Every row gives one point. The last column is the point's height on a tilted bowl or saddle (a function of degree 2), plus a little noise. Count its main directions that bend up, bend down and stay straight.

Points:
[[ 57   5  10  10]
 [  4  13  16 -13]
 [  2 -15 -28 -18]
 [ -5  54  48 -60]
 [-29 -36 -16 -31]
 [  3  -9 -28 -16]
 [ 23 -45  52 -31]
 [ 19 -27  -5  -6]
 [ 39  62  -3 -22]
 [ 25  43 -14 -18]
 [ 10   6  48 -22]
 [-10 -20   7 -13]
 [-18  -5 -44 -42]
 [-24  23  -7 -37]
 [-13  -3   2 -18]]
Directions: 0 up, 2 down, 1 straight

Points, 18 rows:
[[ 35  -8  21  30]
 [-24 -26  30  -6]
 [ 35 -12 -12  35]
 [ 11 -21  15  17]
 [ 43  21  35  30]
 [ 33 -39   9  43]
 [ 46  -7  19  39]
 [-26 -34  13   2]
 [ 17 -11 -52  30]
 [ 18 -47  15  34]
 [ 32   8 -16  27]
 [ 12   2  17   9]
 [-12  47  -2  -3]
 [  0  15   4   2]
 [ 19  44  12  12]
 [-24  45  22 -14]
 [-44  -4 -31   0]
 [ 24 -69 -14  62]]
Directions: 2 up, 0 down, 1 straight

Points:
[[ 16 -16  -5  26]
 [ 31 -90   6  59]
 [  2  -6 -18  16]
 [ -5 -62  18  16]
 [ 40  29  24  22]
 [-18   3  -1   0]
 [ -9 -42 -13  19]
 [ 20 -40 -29  51]
 [-33   5 -26   1]
 [-32 -30  31  -3]
 [ 23   5 -25  34]
 [  5 -31 -40  38]
 [ 35 -12  20  32]
 [  3  40  13  -7]
 [-32 -22   5   2]
 [  5   5  56 -10]
 [ -1  29   7  -4]
 [ 33  -7  -6  42]]
Directions: 1 up, 0 down, 2 straight

Points:
[[ 34  19 -18  17 -11]
 [-39   7 -21 -48 -64]
 [  5 -52  11 -57 -37]
 [ 36  24  36  -5   2]
 [-30  23   0 -19 -18]
 [ 11  10  20  40  19]
 [-18  42   6 -52 -44]
 [-44 -18  16 -21  -8]
 [ -7  12   1  11  12]
 [  2 -11 -18 -80 -79]
 [  0 -34  32  20  30]
 [ -1 -19   2 -41 -11]
 [ 15 -56  32 -51 -18]
 [-29 -37 -12   1 -15]
 [ 15  -7  -2  -5   7]
 [-24  23  12 -26  -6]
 [  9  42  11 -12 -10]
 [  9  11   8  39  13]
 [ 11 -47 -23  31 -13]
 [ -9 -13  18   3  26]
 [ 17  50  17  10 -11]
 [-55   7  -2  20 -28]
 [  5  21 -15  26   2]
 [  5  62  40 -17 -15]
 [-12 -15  10 -55 -21]]
Directions: 0 up, 3 down, 1 straight

Points, 27 rows:
[[  1 -55 -13 -22   7]
 [ -5  -2 -21 -35  11]
 [ 31  -1  -5  39  -9]
 [-18   0 -13  46  22]
 [-10  65   1   3 -31]
 [ 29 -24  28 -11 -25]
 [-51  21   9  19  -8]
 [ 18  -4  -5 -45   8]
 [ 22  22  10  -5 -13]
 [ 16  19 -48 -15  20]
 [-20  24  -1  18 -16]
 [-64  19  48 -64  61]
 [ 13  19  41 -28   9]
 [-28 -49  16   2  48]
 [  7  10 -43  19   9]
 [  4   9  -1   9 -16]
 [-70  10  25  60  63]
 [  5  25 -21  27  -1]
 [-27 -18  -7  15  19]
 [-41  10  40 -33  25]
 [  4  -2  -4  10 -12]
 [  1  -7 -48 -13  18]
 [ -7  31 -36  12  -1]
 [-33   3   9  62  49]
 [ 21 -15  25 -14 -17]
 [ -8 -11   0  -1  -4]
 [-21   1 -30 -63  52]]
Directions: 3 up, 1 down, 0 straight

Points:
[[  9   8  12  -9  -6]
 [  9 -12  42  28  -2]
 [-16  32  15 -13   3]
 [-52  -6 -14  14  10]
 [ 52 -34  -2  -2  29]
 [ 27  16   9  38 -50]
 [ 16 -35  12 -13  29]
 [-33  39 -23 -22   8]
 [  3  26  31  -8   8]
 [ -7 -23   5  -9   4]
 [ 52  10 -11  24 -38]
 [ 21  57  23  14  -5]
 [-29  23 -23  36 -13]
 [ 17   1  26 -53  33]
 [-18  19   1 -36  -4]
 [  0 -21 -30  38  -3]
 [ 37  49  20 -19  34]
 [-25  34 -16 -11  -1]
 [-14 -64  51  42  77]
 [  2 -35 -18  15  14]
 [ 57 -23  30  15  39]]
Directions: 2 up, 1 down, 1 straight

Points (49 x 7):
[[-26  -2 -18  34  13   7  14]
 [ 33 -23  55  17 -17 -13  26]
 [  2 -14 -26  30   5  31   4]
 [-59  16 -13 -32  31 -14  41]
 [-53  69  -5  25 -10 -16  51]
 [ 16 -25  13  32 -14 -30   8]
 [-15   1 -45 -79  48  14  52]
 [ 12  11  24  15  13  -9  13]
 [ 42   8 -34 -11   3  -3  -2]
 [  3   4 -18   4   6  -3  -1]
 [ 20 -16   5 -12  -2  16   3]
 [ 33 -40  -7  43  28  17  20]
 [-10 -21  38  -1  28  15  22]
 [ -2  -9 -26 -12  21  -5   7]
 [ 31   3   3  36  -2  22   0]
 [ -7  20  21  30  43 -21  40]
 [-15  -9   3  31 -11  -3   6]
 [-25  12  75 -17   5  -5  52]
 [ 18   7 -12  50 -39 -55  -4]
 [ 21  -4 -24 -21  12 -50  17]
 [ 14  34 -37  81   6  -3  15]
 [ -5 -22  25   6  37 -51  45]
 [ -9 -43 -24  -9  21 -27  20]
 [  5  33 -10 -47   5 -57  37]
 [-47  39  29 -65 -14  -7  59]
 [ -5  14  38  14 -10 -23  21]
 [-19 -17 -13  15 -20  15   5]
 [-25 -38 -14  68 -33 -11  25]
 [ 35 -16  29  53 -18 -36  17]
 [ -1  33  22 -27  13  16  22]
 [ 10 -53 -18   9   2   3   7]
 [  0 -13  55  15  21 -38  47]
 [ 39   0  44 -21  45   3  40]
 [-10 -25  65 -36  20  18  39]
 [ 11 -20 -24  -9  20 -12   7]
 [-20   7 -33  15 -22 -11   1]
 [ -4   7  38  -5  17  25  21]
 [ 14  10 -53  55 -14  -3  -6]
 [ 57 -35 -48 -33   4 -43  27]
 [ 51  44 -38 -23  37  -6  32]
 [-26  -6 -34 -27  48   6  27]
 [ 11  -4  20 -21  20 -53  33]
 [-35  36 -38   0  39  52  44]
 [ 20  10  -4  12 -31  -5 -11]
 [-15  25 -16   8   1 -15   7]
 [ -8  52  16 -24  32   6  36]
 [ 19  11  -3  15  -8 -38   0]
 [-37  12  43 -17   5 -16  37]
 [  4  25   6  37  -9  25   7]]
Directions: 5 up, 0 down, 1 straight

Points (48 x 7):
[[  7 -53   2 -34  -6 -27   4]
 [ 21  15  35  11 -23 -29   5]
 [-15  29  39 -27  27  -6  -9]
 [-24 -13   1  10 -51 -25 -18]
 [ -1   1   5  36 -72  -8 -20]
 [ 11  19 -65 -33  -1   5 -55]
 [  2 -41  18  -3   3   6  -9]
 [-58   9   0 -28 -35 -19  -5]
 [-32 -38  27  13  54  19 -22]
 [  9  -9 -33  24  26  -6 -34]
 [ 37  -1 -10  25 -33   9 -17]
 [ 22   3   6  55 -83   5  -6]
 [ -5  68  -9  39  25  24 -34]
 [-36 -30 -33  36  62 -14 -63]
 [ 19 -25   4  35 -20 -23 -16]
 [  4 -26  20 -33 -23  22 -32]
 [  5   2 -26  -6   1 -33 -27]
 [-10  -4  14 -30  16 -50  32]
 [-11  35  -6 -12 -12 -27 -32]
 [-10  13  -2  -6   1 -44  -8]
 [ -3 -47  58  -4   8 -15  20]
 [ -1  20  12  29  -3  65   0]
 [-19  47  -7 -11 -60  28 -38]
 [-24   5 -22  -3 -72 -19 -41]
 [  9   5 -20  -3  17 -14 -19]
 [  3   9  50  -9 -27 -46  15]
 [ 39   1  36  11 -11 -13  11]
 [-45  14 -26  11  31 -20 -36]
 [ 75   4  15  10   7 -62  21]
 [  2  19 -15   8 -18  -9 -27]
 [-50 -10  31  13  19  18 -18]
 [ -6  -6   1 -21  31  51 -27]
 [ 11  18  -8 -20 -30   0 -36]
 [  3 -57 -28 -45 -66 -21 -61]
 [ 29  30  -4 -37  26   3 -26]
 [ 27   9  -1 -10  -3 -20 -14]
 [  0  26  -2  54  58  35 -28]
 [-25  28  45 -20 -13  18 -31]
 [  5 -11  12 -35 -13  36 -35]
 [-39  24  -9   7  15  30 -25]
 [ 16  -6  30 -19  -9  19 -19]
 [ 18  23  22   8 -42  24 -15]
 [ 25 -38  -2  24 -28 -28 -28]
 [-16 -26 -10  23  29   5 -24]
 [ 21 -24 -24   8   6  18 -25]
 [-20  19  11   9 -17  -7 -13]
 [ 42  13 -11  70  49  -6 -11]
 [-20 -62 -12  -5  27  27 -31]]
Directions: 2 up, 3 down, 1 straight

Points (45 x 7):
[[-29  13  23  31  45   5 -21]
 [ -1 -42  46  12 -24  15  -2]
 [ 25 -23   3 -38  -9  -4 -13]
 [  3 -22  28 -54  45  63 -13]
 [ 21 -30 -20  31  -2  13 -21]
 [  7 -19 -14 -32  51  -6 -32]
 [-18  54  16  20  11  -5 -35]
 [ 12  36  24  12  31   6 -17]
 [ -1 -16  33   9   0 -28 -15]
 [-25 -22 -13  -4  19 -13 -16]
 [-30  -1 -20  19  11 -16 -24]
 [-44  16 -42 -57   8  32 -31]
 [ -8  12 -22  -6 -22 -12 -24]
 [-34 -18  10  -2  17  45  -3]
 [-20  30 -15 -16  26 -38 -43]
 [ -9  -7  21  -3  54 -17 -26]
 [-25  41  60  29 -27  32 -29]
 [  9 -29  -9 -28 -21 -24 -16]
 [-23 -11 -33  29 -17 -10 -29]
 [ 38   4   7  42  47  53 -12]
 [ 16  45   2  11  13 -17 -41]
 [-45 -26  24 -10  16 -14  -9]
 [-25   2  11   1  -9 -57 -32]
 [ -9 -18 -44  -5  18  10 -22]
 [-50  20  34   1  56 -20 -33]
 [-39   9 -14  22  44   8 -27]
 [ 27  11  -3 -12   6   8 -13]
 [ 13  49  22  29   1  15 -29]
 [ 43  48   4 -15   8  35 -19]
 [ 17   1  56  36 -37  50 -18]
 [ -3 -38  29  19 -21   2  -5]
 [ 15 -38 -31  38  -4   6 -30]
 [ 23 -43  31 -19  53  29 -15]
 [-13 -30 -28  -7  70   0 -46]
 [ 39 -29  28  18  40 -32 -39]
 [-25 -12  -1  24  15 -37 -30]
 [-71 -37 -21 -17  27 -19 -28]
 [ 20  13  24  -5  28 -29 -29]
 [-17  14   0  50  25  24 -24]
 [  8 -47  41 -40  57  -1 -31]
 [-20 -25 -25   7  -8 -46 -30]
 [ 46  20   7  46   0 -12 -48]
 [ 12  33  -2  36 -36  -4 -51]
 [-30 -20 -24  51  35  -1 -41]
 [-11   5 -12   9 -28  17 -15]]
Directions: 0 up, 5 down, 1 straight
